Rows are points. To make a cloud, some directions were put in groups of two or more. Within a group, all points are equally far from the middle, so they leave a hole (a ring in 2 directions, a hollow ball in 3). The other directions are filled evenly. Then the cloud was stretched, turned, moved and blurred a little. How many holes are there, and how many directions does each take, smallest first?

Cloud (19 x 3)
[[ 22.8  33.3  17.4]
 [ 15.7   5.9  -5.9]
 [ 22.0  -5.1   0.6]
 [ -7.7  -3.6 -43.2]
 [ 25.9  18.7 -42.2]
 [  5.9   9.5  45.6]
 [-13.2  -5.3 -30.3]
 [  4.9   2.7 -32.9]
 [ 26.7  -1.9  18.3]
 [  7.7  37.6   0.8]
 [-25.4 -29.2  24.7]
 [-15.1   4.6   2.6]
 [ -8.2  -4.7 -26.4]
 [  7.9   2.8   3.3]
 [ -5.3  30.4   4.6]
 [  6.6  29.1  14.2]
 [ 35.6  27.9  39.4]
 [-34.0 -10.0 -17.7]
 [-28.1 -28.0 -10.7]]
Holes: 0

Cloud (28 x 4)
[[ 20.6  12.9 -45.4 -15.1]
 [-14.9  -4.0   6.1 -43.9]
 [ -3.0  -6.5 -24.5  32.0]
 [ -0.4 -10.0 -32.2  24.2]
 [-30.5  20.6  11.7 -22.1]
 [-20.9   2.3  -2.0  25.0]
 [-10.4  10.9 -21.3   5.4]
 [-32.0  12.0   4.9  -8.4]
 [-48.9  33.6 -35.5  14.5]
 [ 12.8  13.2  11.7 -26.8]
 [ 15.0 -37.2  10.0 -20.2]
 [ -3.3   2.3 -45.9 -17.7]
 [ 39.4 -37.9  14.5  -9.7]
 [-23.3 -24.3 -20.9  -1.0]
 [-34.0   8.6  -8.9  -9.2]
 [ 37.5 -17.0  -1.5 -19.1]
 [ 15.7  -3.2  20.8 -10.3]
 [-18.7  18.7 -48.1  -6.5]
 [-10.1 -10.8  -3.1 -32.4]
 [  5.6   0.7 -12.9   0.9]
 [ 16.4   2.2 -18.5 -11.1]
 [-49.5  21.1 -22.8  10.2]
 [-51.3   1.0  17.7   3.9]
 [ 10.9 -42.4   3.1 -24.5]
 [-43.4   7.1   3.1   9.8]
 [  6.0   1.7 -14.5   0.4]
 [-26.5  17.3   2.2   2.0]
 [ 33.1   0.0   2.1 -15.5]]
Holes: 0

Cloud (84 x 8)
[[-12.0 -24.8 -29.4  11.5 -38.6 -12.6  22.8   0.3]
 [ 12.1  12.1  19.6  -1.2 -51.5  46.1 -12.9   3.5]
 [-13.3   5.4  26.6  21.4   2.2  54.6  -0.1 -17.2]
 [-12.3  13.4 -23.4  -1.3   7.6 -28.5  10.9  23.8]
 [-30.8 -17.0   1.4   6.2  11.2  32.3 -30.3 -26.7]
 [ 21.6   0.2  24.4  24.5  22.0  36.4  15.9  -9.9]
 [-21.7 -10.1  -1.5   7.9   8.1  41.8 -28.9   0.9]
 [ 15.6 -22.4   7.0  33.1 -26.6  24.8 -13.7  -3.4]
 [ -3.4  26.0  21.0 -14.0  -9.8  33.6  21.9  17.2]
 [  0.4  33.8 -28.4 -33.3 -39.3 -15.7 -23.3  -8.3]
 [-16.7 -13.7  13.1  12.5  -1.0 -35.0  14.3  -9.0]
 [ -2.9 -38.5  17.2  14.4  18.5 -13.1  27.9   1.0]
 [ -6.7   0.0  14.2 -18.7  12.6 -31.3  23.3  25.1]
 [-20.0  27.1  -7.9 -13.2  -7.5  24.2  18.4  18.6]
 [  6.1  16.4  10.6 -38.1  29.8   4.6 -17.9  19.1]
 [-17.3 -18.5 -12.4  26.1 -14.4  32.5  -5.5  16.8]
 [ 21.2  24.2  -9.9 -50.3 -28.6 -10.9  -3.3  -4.2]
 [-37.2  -9.4 -27.7  -4.8 -13.6 -27.3 -35.5 -23.3]
 [-26.3 -22.4 -26.5 -11.5 -30.5 -12.7 -33.4 -25.6]
 [  2.3 -14.1  13.0  23.6 -36.8  54.4 -10.9  -8.2]
 [ -6.1   3.9  24.0  14.1  -6.5   7.8  18.3 -35.7]
 [ -1.6  26.6 -36.1 -44.4 -15.0 -27.9 -24.5 -11.8]
 [  5.2  -0.5 -11.7 -28.1 -55.8 -13.6   5.8  -0.8]
 [ 11.2  33.9  26.2 -15.5  30.4   3.5 -12.2   8.7]
 [ -9.0  23.7  10.7 -32.9  15.8 -12.4   4.2 -32.4]
 [  9.7  15.5 -22.0 -38.0  41.0 -12.8 -17.5  -3.0]
 [-10.8 -11.7  13.3  -5.0  30.9  12.0 -41.7 -33.3]
 [ 28.3  25.9  13.4 -31.1 -27.6  17.5 -36.8  -8.7]
 [-30.6 -21.3 -13.5 -12.6  -8.9   7.5 -24.6 -38.5]
 [-20.3 -34.7 -27.2  -9.4  -7.9  -5.6 -32.8  -4.8]
 [ -8.1   2.7  27.9 -11.7  -9.7  50.6 -26.5 -13.5]
 [-27.5  28.6 -13.6 -13.0  22.7  13.0   7.5  -3.4]
 [  1.3  19.9   4.9   7.3 -54.6  -6.8   6.2 -12.4]
 [ 38.4  26.9  -7.9 -33.7 -14.4  -8.1   6.6   6.0]
 [  5.0  -6.0 -37.4 -17.6  -6.0  -3.7  19.8 -16.8]
 [  8.2  18.7  28.3 -41.6  -1.1   7.1 -12.5 -27.4]
 [ 25.2   0.5  37.7  12.7 -16.0  -4.6   3.8 -18.7]
 [  1.3   2.6 -33.6 -13.1   4.9  11.4 -35.9 -35.4]
 [  8.4  -9.1 -23.7 -28.5   4.8 -33.8  12.2 -30.6]
 [ 20.6  -4.2  46.3  -8.9  -6.1  14.1  14.5 -20.5]
 [  9.9  23.6  13.8 -14.0  30.7  29.6  20.4   0.0]
 [ 27.6  30.4   7.2 -38.5 -28.4  21.9  -6.6  -5.0]
 [ 11.9  12.5 -14.7  10.7 -11.8  42.1  10.4 -13.8]
 [-12.7  19.9 -20.1 -31.9  22.6   8.8 -21.8   9.8]
 [-21.6  18.6 -12.2 -36.7  10.9 -24.2 -27.6 -35.2]
 [  4.4  -8.2 -19.5 -15.1  36.1 -40.5   2.9 -31.2]
 [-14.8  -6.6   5.1 -16.5 -19.6  24.1  -4.4  31.1]
 [ 22.4 -17.2 -16.8   5.8 -16.6  28.2   5.9   3.9]
 [-29.5   0.4   5.7   3.6  -2.1 -28.5  22.5 -11.2]
 [  5.2  -6.4 -34.3 -11.1  -1.3 -51.8  -2.0   0.9]
 [ 23.7  21.3   0.1  -1.4 -16.0  27.9 -44.7 -18.7]
 [ 17.4 -12.5  34.3 -19.4  43.0  12.2 -12.8   7.1]
 [-25.4 -29.1 -25.6 -33.0   7.2 -13.0  -8.6  -1.0]
 [-25.1  19.4   3.8 -19.3  -8.7 -24.0 -35.6 -18.8]
 [-12.5  28.8  14.2 -25.1 -11.0  10.9  25.7   7.2]
 [  9.1   9.7   1.9   0.4 -15.4  14.5   0.0 -48.3]
 [-30.4  38.1 -28.4 -21.9  -9.8  -5.1 -24.8  -0.7]
 [-45.0 -18.8 -17.3   9.6  15.0 -17.9   4.6 -12.7]
 [  3.4 -38.3 -11.4  -3.7 -32.3  20.3  -7.0  -1.1]
 [ 21.5  -1.2  38.4 -21.6  28.7  18.9  20.0  16.2]
 [ 29.6 -17.1   7.1 -17.6 -31.2  -4.3  26.0  15.4]
 [  8.0  -5.3  42.3 -31.8   3.0   8.0   3.9 -14.1]
 [-18.2 -33.2  -5.4  28.9 -17.9   1.4  26.9 -12.2]
 [ -5.5  29.7 -17.7  -7.3 -16.8  26.9 -33.7  11.6]
 [ 24.7 -25.0 -24.4 -20.2  -6.9 -31.7   1.0   4.5]
 [-12.4  -1.3 -20.8  -8.0  -2.6 -38.7   3.9  27.5]
 [  1.5 -24.0   5.4   4.2  15.1 -24.8  33.1  23.6]
 [ 16.5   3.0   4.9  12.8  -7.9   1.7 -42.2 -35.3]
 [ 13.7   1.2  -8.2 -58.5  21.9 -26.8  10.0   5.1]
 [ 19.3  22.7  -3.1 -38.6 -44.5  11.1  -6.0   8.2]
 [-12.0  11.7 -30.0  20.7 -24.5  27.1 -35.6 -21.1]
 [-35.3 -13.1 -24.7  14.4   3.1  32.7  -0.5  -7.6]
 [ 17.3 -32.3  18.2 -29.2  22.0 -29.6 -16.9  -9.0]
 [-38.6 -10.0 -18.8  -0.7  19.9 -30.9 -18.9 -22.8]
 [-41.4  -3.7 -20.2 -21.0  -7.5  -8.3 -20.3 -34.5]
 [ -0.7 -32.0 -13.6 -35.0   4.8 -32.4 -23.1 -20.1]
 [-18.9  29.3 -11.9 -12.1 -58.0  12.6  -7.8 -16.6]
 [ 16.8  32.5  -8.5  -7.4 -31.8   7.7 -24.1 -33.9]
 [ 13.2 -27.0  -4.2   5.5  19.5 -29.6   8.4 -31.3]
 [-11.3 -10.2 -34.4  -4.3  23.0 -22.3 -23.2   5.5]
 [ 16.9 -21.4 -25.8 -18.1   6.4  -2.0  21.8  -7.6]
 [ 16.2  20.9  23.2  -0.6 -40.6  -0.6  23.4   5.9]
 [ 22.8   8.9 -21.4  -3.6  18.0  -1.8  19.2 -17.2]
 [ 25.4 -19.6   2.4 -10.5 -22.7 -27.6  29.0  10.6]]
Holes: 2 (4, 4)

Cloud (103 x 9)
[[-24.9  29.3   6.5 -12.2 -21.3 -26.2   3.4   4.7   6.0]
 [ 14.9   1.3 -20.6 -22.2 -12.5 -18.6 -23.3 -10.2 -25.5]
 [  9.5  55.0 -37.3   7.9  -3.2 -33.9  15.0  10.1  10.5]
 [ 14.2  -4.3 -28.1 -17.0 -23.4 -16.0 -52.1   7.5  33.1]
 [  2.7  32.1 -25.9  19.3  -0.5 -39.3  -5.0 -22.7 -18.1]
 [ 46.9  -3.0 -37.2   0.7  19.2 -37.9 -16.5  13.9 -11.2]
 [ 38.1  22.0 -11.1 -21.5  14.5 -45.8   0.5  -5.7  20.9]
 [ 31.7 -15.7 -12.6 -11.5  29.1 -42.6   8.2  10.3  -1.6]
 [ -8.6  51.2  13.0  10.2  -3.1 -35.2  14.5 -21.7  15.3]
 [-25.1  -3.2   9.5   5.3 -30.3 -26.1  10.6 -22.0  15.9]
 [-35.3  37.6  29.4  12.2  12.5  11.7   5.6 -21.4  -5.0]
 [ 21.0 -24.7   6.5   0.0  -4.5 -13.5 -49.9  10.5 -29.5]
 [  3.8   2.3  25.8  -5.8  -1.6  -3.8  46.1   8.0  34.4]
 [ 30.8   0.5  -3.0  27.5  23.5   5.6 -31.8 -19.9   3.0]
 [-40.4 -20.8  -2.5  15.2 -20.6  -8.1 -41.5  -6.6  26.7]
 [-36.5 -11.8  -1.5 -11.1 -27.4  16.6  -1.6  -9.4   5.1]
 [ 43.2  22.4  -2.4  22.6  32.1   2.8  -3.3 -13.6   5.2]
 [-17.2  13.3   6.7   9.6  -3.0 -37.9 -45.8  13.2   6.8]
 [ 17.9 -40.1 -15.2  -4.5 -19.0 -15.7 -50.9  22.8   6.7]
 [ 13.3  19.1  30.5  15.9  -7.9  15.3  31.4 -36.9  30.4]
 [ 36.7 -17.3   9.2  -7.1   4.7 -36.8 -29.2 -22.6   1.2]
 [  4.0  15.8 -21.9   1.9  -3.0  13.7 -20.0  33.3   1.8]
 [ 22.5 -26.2 -28.2 -21.5   6.5   3.0  10.2  20.1   8.0]
 [ 37.5  -9.4 -13.6  28.2  16.6  15.7  -7.7   9.0   6.7]
 [  9.2  -2.6 -42.6  12.4   4.2 -20.3 -22.7 -25.6   8.0]
 [-12.4   0.0  12.1   4.0 -43.8   2.7  17.6 -11.0  15.1]
 [ -6.1  15.0  12.4  -5.5 -22.5 -40.8  -6.2  -1.1  51.9]
 [-24.1   4.6   2.9   0.9  14.9  16.2 -35.3 -12.8  38.4]
 [-26.1  10.1   0.8   8.6  12.0  37.3 -28.7 -22.2 -26.2]
 [ -5.5  47.5   5.3  14.9  22.9 -15.7  49.7  -3.2  -0.6]
 [ 18.6  16.4 -12.9 -18.3  12.6 -10.3 -19.7 -15.0  32.4]
 [ 30.2 -15.2 -11.3   8.9 -28.5  -9.1 -10.7   4.7  -1.6]
 [  4.8 -20.5   6.3  -6.5 -12.7  34.9  14.8  13.4  11.7]
 [ -9.1  -2.4  -9.7  12.6   4.2 -44.8  10.0 -37.4  21.3]
 [ 40.1   7.2 -24.0 -22.7  22.3 -18.7  -7.4  15.8  23.7]
 [-17.3  -2.3   3.4   1.9 -11.4  -7.9 -57.0 -43.5   0.7]
 [-17.1  21.3 -34.9 -13.4 -18.5 -12.8  10.7 -13.8   4.2]
 [  9.9 -23.7  -2.7  10.5  28.8  11.7   3.7 -10.1  47.8]
 [ -7.0  25.6   4.5  -1.4  25.9  18.5  38.5   9.6  -1.3]
 [-17.0  -0.6  19.3   6.0  37.8  13.8   7.4 -35.9   9.5]
 [-37.1   5.3  -6.5   1.1  14.8   3.1  16.2  -6.1 -19.1]
 [ 16.9  22.7  14.0  17.6  -6.6 -13.0  28.9  14.2  15.5]
 [ 39.9 -24.4  11.3  17.7   9.9   8.2  32.0   2.4  17.3]
 [ 25.4  23.8  22.3 -18.0   6.0   5.6 -29.4 -26.1 -11.8]
 [ 20.3 -33.7 -12.5 -13.3   7.1  -3.6   5.0  -2.8 -19.8]
 [  2.9  48.2 -14.2   4.3 -19.0 -37.4  25.6 -32.3  32.1]
 [ 15.2  -5.7   4.1 -16.6  -3.8  -3.5  17.0 -23.5  48.7]
 [-16.9  27.4 -11.2  22.7   9.7   2.0  14.8 -19.7 -34.5]
 [-12.1  10.1  29.4  -3.4  -7.8  37.3   8.3   5.4  -3.4]
 [-41.7   5.2  11.7  31.8   9.9   5.2  -5.9 -18.8  26.2]
 [ 32.4  22.7   4.5   4.9 -29.7 -32.9  32.8 -10.3  23.9]
 [ 25.7  36.5 -11.3   8.4   6.8  -8.6 -22.2  -7.1 -35.1]
 [ 35.3 -22.6   3.7 -31.3  -0.7  -9.5 -33.7  26.2   4.1]
 [ 13.7  20.2 -32.2 -14.3  16.7  -6.6 -11.0  31.3   6.3]
 [-23.2 -27.2  17.0   8.6 -10.9  29.1  -4.7   6.4  -8.0]
 [ -2.2  -6.0 -24.9  23.5   2.0  24.7  23.6  10.1  44.4]
 [ -2.1  19.9  27.1   9.6 -25.0  -2.3  10.0 -13.2  58.5]
 [ -2.5 -37.7 -23.3  -6.5  31.5 -16.9   0.1  -4.7  -4.6]
 [ 27.1  -1.5  16.2  -4.2 -41.5 -12.0 -39.0   2.2  -5.9]
 [  1.9  38.1  22.0  -7.3  -6.0 -15.3   0.8 -43.7  10.4]
 [  6.1  38.2 -38.6  -9.8  -0.4 -38.4  -1.4   4.6 -12.3]
 [ 58.2  29.7 -11.2  -7.2 -13.9 -24.2   8.9  -3.5  14.4]
 [ 19.1 -14.9   1.9  12.3  -1.3 -10.9 -36.3   6.7 -30.2]
 [ 12.1  -5.2  -9.9  -0.9  10.7  -3.4 -64.0  27.7 -26.4]
 [-14.4 -26.2 -31.7   0.7   7.5   1.8 -35.0  17.2  -6.0]
 [-20.4   2.9  -2.2 -18.1  -7.8  26.3 -11.7 -26.4   9.0]
 [-11.3 -12.7  28.2 -29.3 -16.3 -25.9 -16.3  -4.1  36.2]
 [-36.4  24.9   2.9   8.5 -17.5  17.4  31.8 -35.7  12.5]
 [ -5.0   2.4  13.4  27.9 -27.4  -0.2 -26.0 -25.4  38.3]
 [  7.0  14.4  13.9  -2.2 -39.7  35.7 -27.9 -10.6   7.2]
 [-25.5 -15.4  26.3  33.8  12.9  21.2 -28.7  -5.8  28.0]
 [ 14.3  47.0  18.6  -3.5 -22.5  -6.7 -23.0 -32.3  16.7]
 [ 24.7   0.7  22.6   3.7  13.2   5.5  14.7  19.5  40.5]
 [ 12.8  24.7   3.6  -3.8  -9.6  -3.5  39.4  -6.8  63.1]
 [ 15.9  -7.2   3.5  22.9 -19.2 -28.6 -28.2   7.4  28.0]
 [  9.1 -37.0  19.2 -22.6 -14.8  -6.8 -41.1 -15.8  40.8]
 [ 41.8  18.1 -23.5  -1.8  -0.4  16.5  20.2  11.1  30.6]
 [ 16.9  17.4 -19.8  -7.9   9.6  -6.6 -48.2 -24.4 -17.3]
 [  5.7   2.3  -1.1 -33.1 -14.1  -7.8  15.7  10.9  37.2]
 [ 23.1 -19.0  -7.4  -1.6  37.2 -24.5 -22.3  15.4  28.3]
 [ 25.8 -23.4  28.3 -10.1  -6.6  11.2 -16.0   5.4  51.7]
 [  7.4  21.9 -17.4 -10.3  20.5  -8.4  17.8  16.6  48.3]
 [ -6.8 -26.8 -35.8  -8.0  20.9  -5.1 -12.5   8.0 -10.4]
 [ 26.4  36.5 -41.4   6.8  -5.5 -12.7  -0.4   6.9  32.6]
 [  7.2  18.9  45.0  13.3   0.5   1.4  -8.8 -34.9 -10.7]
 [-32.5  18.3  -5.8  -7.6   2.6 -15.1 -16.8  12.1 -13.8]
 [ 28.8  -1.4  -8.7 -25.5 -40.3 -16.8 -50.3  -2.5  14.7]
 [ 29.4  32.8   1.9   8.8  -8.8  -2.6 -35.8 -30.2 -15.4]
 [ 23.6  12.2 -10.3  -9.0  28.8  15.3  34.3  14.1  31.4]
 [ 12.2  -7.0 -29.3 -14.3 -26.5 -31.6 -47.7  -4.6   5.3]
 [ 16.0 -18.9  23.4   6.7  28.2  18.1 -40.2  16.8  29.0]
 [ 15.0  17.9  12.9  -5.8  28.5   9.0 -11.6  17.4 -18.2]
 [-15.1 -34.1 -20.5  -0.8   7.0  18.6 -38.9   6.4 -15.5]
 [-29.0  16.0  30.9  -0.7  19.2 -12.0   7.6  -5.2  26.3]
 [ 26.7   0.3 -25.7   0.9  10.5  24.7 -17.2  22.1  12.5]
 [ 20.9  11.2 -27.5 -17.3 -19.8 -36.8  10.0 -10.3  47.2]
 [  1.6   1.1   9.9  -2.5  32.3  -8.3  31.1  20.5  10.1]
 [  9.0  35.9 -13.3  -6.4  11.9 -21.9 -45.4 -22.6 -12.1]
 [ -5.8   3.8  -4.8  -0.9  -7.7  30.6 -20.2  -5.5  46.3]
 [-27.2 -22.7 -14.3  20.2 -12.3   5.4 -40.0 -16.1  20.2]
 [ -2.6 -15.0 -38.5   9.0  21.0  -7.8 -37.0   1.8  10.7]
 [  6.9   7.2  23.9  23.3   3.2 -24.4  39.6 -18.5  41.9]
 [-20.0 -19.3  -3.3  18.7  30.1 -15.4  10.0 -35.8  -7.6]]
Holes: 1 (8)
